Rows are points. The last column is the point's height on a tilted bowl or saddle (a function of degree 2), plus a little noise. Along how many of its main directions does it bend up, bend down or stay straight?

Points (10 x 3):
[[0.035,-0.021,-0.014],
[0.007,-0.032,0.004],
[-0.089,-0.021,-0.093],
[-0.048,-0.005,-0.007],
[0.056,-0.016,-0.045],
[0.007,0.019,0.020],
[0.002,-0.068,-0.038],
[-0.030,-0.055,-0.025],
[0.028,0.009,0.004],
[-0.026,0.004,0.017]]
Directions: 0 up, 2 down, 0 straight

Points (15 x 4):
[[-0.021,-0.046,-0.002,0.025],
[0.050,0.102,0.012,0.084],
[0.046,-0.007,-0.008,-0.015],
[0.004,0.054,0.024,-0.007],
[-0.006,0.007,0.069,0.033],
[0.002,-0.053,-0.004,0.003],
[0.018,-0.024,-0.007,-0.004],
[-0.046,-0.026,0.046,0.012],
[-0.044,0.003,0.031,-0.027],
[0.026,0.050,-0.014,0.035],
[0.034,0.003,-0.048,0.057],
[-0.065,0.023,-0.006,-0.051],
[-0.038,-0.052,-0.005,0.047],
[0.002,-0.048,-0.026,0.029],
[-0.024,-0.001,0.065,0.019]]
Directions: 2 up, 1 down, 0 straight

Points:
[[0.016,0.023,-0.019,0.015,-0.022],
[0.016,-0.056,-0.005,0.030,-0.009],
[0.015,0.046,-0.013,0.029,-0.027],
[0.007,0.031,0.046,0.009,-0.037],
[0.024,-0.048,-0.032,-0.030,-0.028],
[-0.091,-0.021,-0.007,-0.007,-0.042],
[0.053,-0.045,-0.012,-0.047,-0.043],
[-0.108,-0.019,0.004,-0.009,-0.058],
[-0.009,-0.030,-0.063,0.012,-0.012],
[0.006,-0.025,0.024,0.028,-0.019],
[-0.033,-0.030,0.026,0.045,-0.019],
[0.014,0.040,0.043,0.028,-0.039],
[-0.007,0.054,0.069,0.031,-0.059],
[0.032,-0.013,-0.068,0.006,-0.029],
[-0.071,0.015,-0.019,0.026,-0.028],
[0.028,-0.050,0.097,0.009,-0.071],
[0.009,0.016,-0.019,0.015,-0.019],
[-0.037,-0.008,0.004,0.049,-0.014],
[0.037,0.011,-0.001,0.008,-0.024],
[-0.079,-0.032,0.027,-0.013,-0.048],
[0.010,0.049,0.017,-0.031,-0.037],
[-0.075,0.029,-0.008,-0.008,-0.048]]
Directions: 0 up, 3 down, 1 straight

Points (43 x 7):
[[-0.009,0.050,-0.060,-0.086,-0.079,-0.028,-0.030],
[0.070,-0.062,0.016,-0.032,0.034,0.082,-0.086],
[0.021,0.008,0.067,0.067,0.012,0.045,-0.016],
[-0.011,0.001,0.043,-0.014,-0.050,0.020,0.021],
[-0.006,-0.004,0.042,0.025,0.002,0.051,0.016],
[0.023,0.007,0.056,-0.015,-0.007,0.080,0.000],
[0.055,0.031,-0.043,-0.004,-0.013,0.057,-0.004],
[-0.040,0.003,-0.003,-0.047,0.002,-0.058,-0.036],
[-0.060,-0.010,0.031,0.097,0.009,-0.044,-0.069],
[-0.004,0.025,0.004,0.017,0.035,-0.041,-0.008],
[0.021,-0.031,0.036,0.024,0.025,0.001,-0.005],
[-0.002,0.013,-0.059,0.008,-0.015,-0.033,-0.003],
[0.059,-0.031,-0.012,0.025,0.013,0.029,-0.008],
[-0.027,0.026,0.046,0.024,0.003,-0.015,-0.007],
[0.052,0.008,-0.041,-0.006,0.001,0.035,0.003],
[-0.023,-0.010,-0.037,0.023,-0.040,0.057,0.007],
[0.053,-0.048,0.093,0.032,-0.027,0.048,-0.055],
[-0.022,0.018,-0.003,0.020,-0.009,-0.063,-0.018],
[0.023,0.007,-0.024,-0.093,-0.012,0.024,-0.006],
[-0.001,0.004,-0.022,0.000,0.038,0.004,0.007],
[0.031,0.025,-0.071,-0.025,-0.006,-0.032,-0.011],
[-0.048,0.015,0.035,0.004,-0.026,-0.013,-0.009],
[-0.033,-0.077,-0.024,0.024,-0.006,0.108,-0.056],
[-0.017,-0.024,-0.005,-0.025,-0.025,0.033,0.015],
[0.014,0.004,-0.057,0.011,-0.028,0.021,0.011],
[0.008,0.029,0.047,-0.030,0.051,-0.035,-0.036],
[-0.068,0.046,0.039,-0.029,0.047,0.044,-0.045],
[0.016,0.029,0.041,-0.002,0.031,0.013,0.004],
[-0.016,-0.020,0.032,0.012,0.003,0.027,0.013],
[0.013,0.002,-0.029,0.002,0.026,0.002,0.011],
[0.022,-0.044,0.002,-0.020,-0.032,0.016,0.017],
[-0.064,-0.007,0.008,0.016,0.063,-0.013,-0.034],
[-0.076,-0.054,-0.046,0.044,-0.091,-0.056,-0.134],
[-0.026,0.010,0.040,-0.028,0.031,-0.016,-0.018],
[-0.027,-0.046,-0.014,0.037,-0.022,-0.040,-0.025],
[0.012,-0.014,-0.043,0.012,-0.039,0.009,0.016],
[0.016,0.024,0.034,-0.014,-0.013,0.051,0.024],
[-0.039,-0.007,0.025,-0.029,-0.012,0.001,0.001],
[-0.077,0.085,0.050,-0.042,-0.077,-0.011,-0.103],
[-0.023,-0.007,-0.045,0.051,-0.030,0.023,0.004],
[0.028,0.020,-0.026,0.023,-0.025,-0.035,0.015],
[-0.022,-0.017,-0.045,0.065,-0.045,0.003,-0.014],
[-0.025,-0.038,0.009,0.023,0.038,0.007,-0.007]]
Directions: 0 up, 5 down, 1 straight

Points:
[[-0.011,0.016,0.010,0.002,0.030,0.017,0.037,-0.013,0.035],
[-0.010,-0.015,-0.031,0.064,-0.002,-0.046,-0.004,0.001,-0.019],
[0.011,-0.027,-0.048,0.030,-0.044,0.005,0.002,-0.026,-0.055],
[-0.006,-0.114,-0.001,-0.034,-0.005,-0.050,-0.025,0.034,-0.030],
[-0.023,0.035,-0.006,0.044,-0.026,0.054,-0.036,-0.019,-0.041],
[-0.072,0.030,-0.027,0.052,-0.055,0.023,-0.038,0.028,-0.018],
[0.075,0.014,-0.041,-0.025,-0.038,0.028,-0.007,0.007,-0.054],
[0.045,0.020,0.022,-0.038,-0.029,-0.012,-0.026,0.078,-0.004],
[0.025,0.033,-0.056,0.001,0.045,0.013,-0.035,0.031,0.063],
[-0.010,-0.060,0.003,0.047,0.017,-0.039,-0.009,0.019,0.007],
[0.053,-0.042,-0.047,-0.015,-0.026,0.004,-0.058,0.018,-0.053],
[-0.042,-0.013,0.059,0.005,-0.045,0.002,0.008,0.003,-0.002],
[0.002,0.023,0.058,0.062,0.036,-0.021,0.000,0.080,-0.007],
[0.037,0.012,-0.018,0.061,0.037,-0.005,-0.040,0.007,-0.002],
[0.022,-0.021,0.032,-0.078,0.022,-0.032,0.017,-0.023,-0.021],
[-0.065,-0.039,0.045,-0.083,0.029,-0.032,0.026,-0.036,0.009],
[-0.024,-0.029,0.049,-0.049,-0.012,0.018,0.068,0.011,0.009],
[-0.013,-0.004,0.019,-0.009,0.001,0.030,-0.046,0.090,0.017],
[-0.056,-0.004,-0.009,0.039,-0.001,-0.039,0.018,-0.041,-0.007],
[-0.056,-0.049,-0.044,0.027,0.046,-0.035,-0.027,0.059,0.054],
[0.007,0.030,0.062,0.003,0.099,0.028,-0.002,-0.013,0.005],
[-0.008,-0.072,0.008,0.016,0.041,-0.065,-0.020,-0.025,0.000],
[-0.027,0.020,-0.010,-0.014,0.015,0.075,-0.035,-0.003,0.034],
[-0.026,-0.023,-0.061,-0.006,0.029,0.013,0.028,0.022,0.065],
[0.015,0.005,0.048,-0.046,-0.007,-0.035,-0.027,0.130,0.026],
[0.005,0.033,-0.010,-0.024,-0.004,0.007,0.011,-0.015,0.010],
[-0.010,-0.042,-0.004,-0.012,-0.010,-0.020,0.018,-0.001,0.017],
[0.021,0.008,0.024,0.007,-0.049,-0.028,-0.032,0.040,-0.036],
[0.070,0.029,0.071,0.008,-0.028,0.018,0.001,-0.004,-0.086],
[0.011,-0.081,-0.004,0.062,-0.026,-0.032,0.026,0.054,-0.015],
[-0.034,-0.012,-0.085,0.037,-0.029,0.011,-0.018,-0.037,-0.048],
[0.013,-0.052,0.002,-0.063,0.010,-0.062,0.096,-0.031,-0.047],
[-0.043,0.010,-0.002,-0.015,0.032,-0.008,-0.051,0.012,0.084],
[-0.019,0.021,0.037,0.016,0.030,-0.015,0.018,0.000,0.033],
[-0.031,0.018,-0.029,0.041,-0.037,0.005,0.025,0.009,0.004],
[0.010,-0.020,0.059,0.010,0.053,-0.006,-0.036,0.044,0.012],
[-0.050,0.035,-0.022,0.010,0.009,0.075,0.066,0.022,0.062],
[0.025,0.032,0.017,0.035,-0.013,0.035,-0.007,0.032,-0.018],
[0.002,-0.050,-0.031,-0.007,0.013,0.008,-0.026,0.053,0.039],
[0.045,0.039,0.015,0.054,0.042,-0.032,0.073,0.023,0.054],
[0.016,0.033,0.008,-0.076,-0.014,0.005,-0.013,0.006,0.008],
[-0.042,-0.014,0.051,0.021,-0.071,0.013,0.008,0.024,-0.023],
[-0.013,0.014,0.059,-0.023,-0.032,0.037,-0.003,-0.039,-0.054],
[0.032,-0.026,0.001,0.035,-0.049,-0.035,0.043,-0.017,-0.023],
[-0.047,0.055,-0.071,-0.057,-0.056,-0.050,-0.011,-0.027,0.033],
[-0.002,-0.051,0.034,0.000,0.039,-0.037,-0.043,0.041,0.029],
[0.032,0.017,0.020,-0.037,0.014,0.048,-0.066,0.027,-0.033],
[-0.005,0.029,0.003,-0.024,0.027,-0.060,0.043,0.004,0.043],
[0.007,0.016,0.041,-0.044,-0.030,0.039,-0.033,0.014,-0.040],
[-0.047,0.050,-0.059,0.037,-0.032,-0.032,0.070,0.085,0.024],
[0.001,0.011,-0.006,0.082,-0.082,0.001,0.016,0.016,-0.078],
[0.007,0.030,-0.002,0.035,-0.009,0.063,-0.015,0.002,-0.017],
[0.018,0.001,0.035,0.053,-0.036,-0.009,0.052,0.002,0.013],
[0.023,-0.036,-0.009,0.032,-0.034,-0.020,0.022,0.032,0.006],
[0.079,-0.019,0.037,-0.023,-0.033,-0.055,0.007,0.019,-0.028],
[0.064,0.036,0.014,0.043,-0.006,-0.040,0.008,0.005,-0.026],
[-0.045,-0.041,0.058,-0.034,-0.015,-0.030,0.015,-0.025,0.004],
[-0.033,-0.016,-0.050,0.023,-0.015,0.032,-0.072,-0.004,-0.003],
[-0.029,-0.035,-0.016,0.016,0.043,-0.037,-0.014,-0.105,-0.059],
[0.071,-0.024,-0.026,0.002,0.009,0.088,0.020,-0.033,-0.034]]
Directions: 1 up, 4 down, 3 straight
